Rows are points. Each table stands for the endless flat space through its points: a line for two points, a plane for three, and so on. Write the one point that lies in both, or say that there is none.
In the rows, zero is written as 128.

First (2 x 3)
[[109 142 137]
 [149 122 113]]
Second (2 x 3)
[[101 110 119]
 [137 164 143]]
They share: [119 137 131]

First (4 x 6)
[[144 100 125 107 135 100]
 [159 101 123 131 112  93]
 [148  88 125 119 123 112]
 [139  87 131  85 104 131]]
Second (3 x 6)
[[154  64 163 120 126  76]
 [125 107 107  85 136 138]
 [134 100 115  92 134 128]]
They share: [139  91 127  99 132 115]

First (6 x 8)
[[ 87 113 103 151 125  79 183 130]
 [103 156 154 131  88  97 176 147]
 [ 95 134 149 136 104  68 192 146]
 [ 83 116 159 176 100  77 243 135]
 [100 118 151 113 103  73 183 109]
 [106 108 148 104 127  36 163 116]]
Second (2 x 8)
[[105 145 120 157 133  76 179  74]
 [125 109 160 137 117  96 143 102]]
They share: [120 118 150 142 121  91 152  95]

First (6 x 11)
[[107 168  69 102 130 103 158 119 174 135  90]
 [106 128  71 143 172 115 185 140 187 147 124]
 [ 79 137  89 140 156 167 135 138 179  73 128]
 [115 130 135 155 186 158 167 142 110 149 132]
 [147 150 112 135 177  97 206 138 109 224 102]
 [148 179 117 142 134 166 153 128 126 129 100]]
Second (3 x 11)
[[146 181 118 126 163 153 156 144  93 178  94]
 [ 96 154 128 135 156 164 156 128 128 124 100]
 [116 141 107 145 152 129 173 131 148 132 118]]
They share: [126 159 114 136 157 143 164 136 123 150 106]

First (4 x 14)
[[181 103 125 129 135 104 102 152 169 146 121 157 126 120]
 [171  93 146 184 176  78 109 121 145 175 145 152 143  89]
 [180 121 139 122 112 113 124 178 178 139 124 138 127 119]
 [141  87 149 185 177  92 140 134 127 174 177 131 160  76]]
Second (6 x 14)
[[171 168 117 104 163  47  65 198 134  99 118 128 158 106]
 [161 122 171 163 108 105 150 174 180 185 160 149 130 129]
 [144 112 139 156 137  92 136 154 146 151 142 134 154 104]
 [216 116 155 180 173 124 144 178 166 183 146 146 122  80]
 [101  37 121 173 147 113 169 109 122 149 160 119 173  76]
 [146  83 135 163 180 115 122 138 159 123 162 152 144 108]]
They share: no point

First (4 x 18)
[[138 163 135 146 125 120 118 127 149  97 103 151 166 150 125 161  97  86]
 [143 133 116 133 105 114 118 115 167 132 110 171 148 130 145 160 111  98]
 [132 166 152 162 138 130 134 146 130  65  80 146 197 175 113 173  89  60]
 [119 160 115 139  82 128  82 134 164 114 125 146 139 135 117 142 103 136]]
Second (4 x 18)
[[138 189 147 128 120 102 102 129 164  93 116 148 174 113 130 157  62  81]
 [129 178 148 135 106 126  99 123 173 100 103 152 182 105 138 149  95 108]
 [132 175 129 138 124 114 112 121 166 107 114 156 154 137 126 153  92  99]
 [138 193 129 121 153  72 119 122 157  95 127 156 143 151 115 167  42  55]]
They share: no point

First (5 x 24)
[[122 108 131 118 155  83 166  71 183 140 174  89 123 111 151  99  77 127
   88 157 166 141 132 134]
 [138 126 144 119 150 126 160 123 159 118 135 101 151  90 138 135 106 148
  105 152 173 132 147 141]
 [139 131 144 111 147 135 162 128 150 108 128 107 152  98 146 144 113 144
  113 161 178 125 153 141]
 [121 104 163 106 142  95 164  83 186 131 119  89 115 120 150 113  92 146
  111 176 155 111 118 138]
 [145 136 142  57 163 134 170 129 142 107 114 121 137 143 193 171 139 123
  156 221 200 102 143 147]]
Second (7 x 24)
[[131 144 149  84 113 154 171  95 125 160 166 119 118 120 171 174  27 132
  126 122 213  53 158 107]
 [117 162 136 111 187 162 159  87 174 126 127  73 133 148 143 169 101 137
  149 158 135 149 174 110]
 [114  86  76 117  92 123 145  68 201  94 126  48  74  66 186 169 114 119
   93 218 185 126 143 151]
 [134  64 121 121  51 149 163 105 206  54 106 106 108  73 127 148 117 142
   77 196 178 115 115 191]
 [158 116 200 127 132 118 169 135 148 103  89 113 147 137  99 134 106 177
  104 165 143 117 131 127]
 [ 93  91  66 111  91 151 152  63 218  72 134  65  91  58 186 153 120 105
   98 201 183 134 148 176]
 [116 140 170 126 155  96 139 106 120 121 122  93 156 102 186  86  93 147
  115 147 164  72 175 114]]
They share: [126 121 157 116 130 127 164 107 159 103 115 101 136 109 144 129 101 146
 108 162 163 112 147 136]
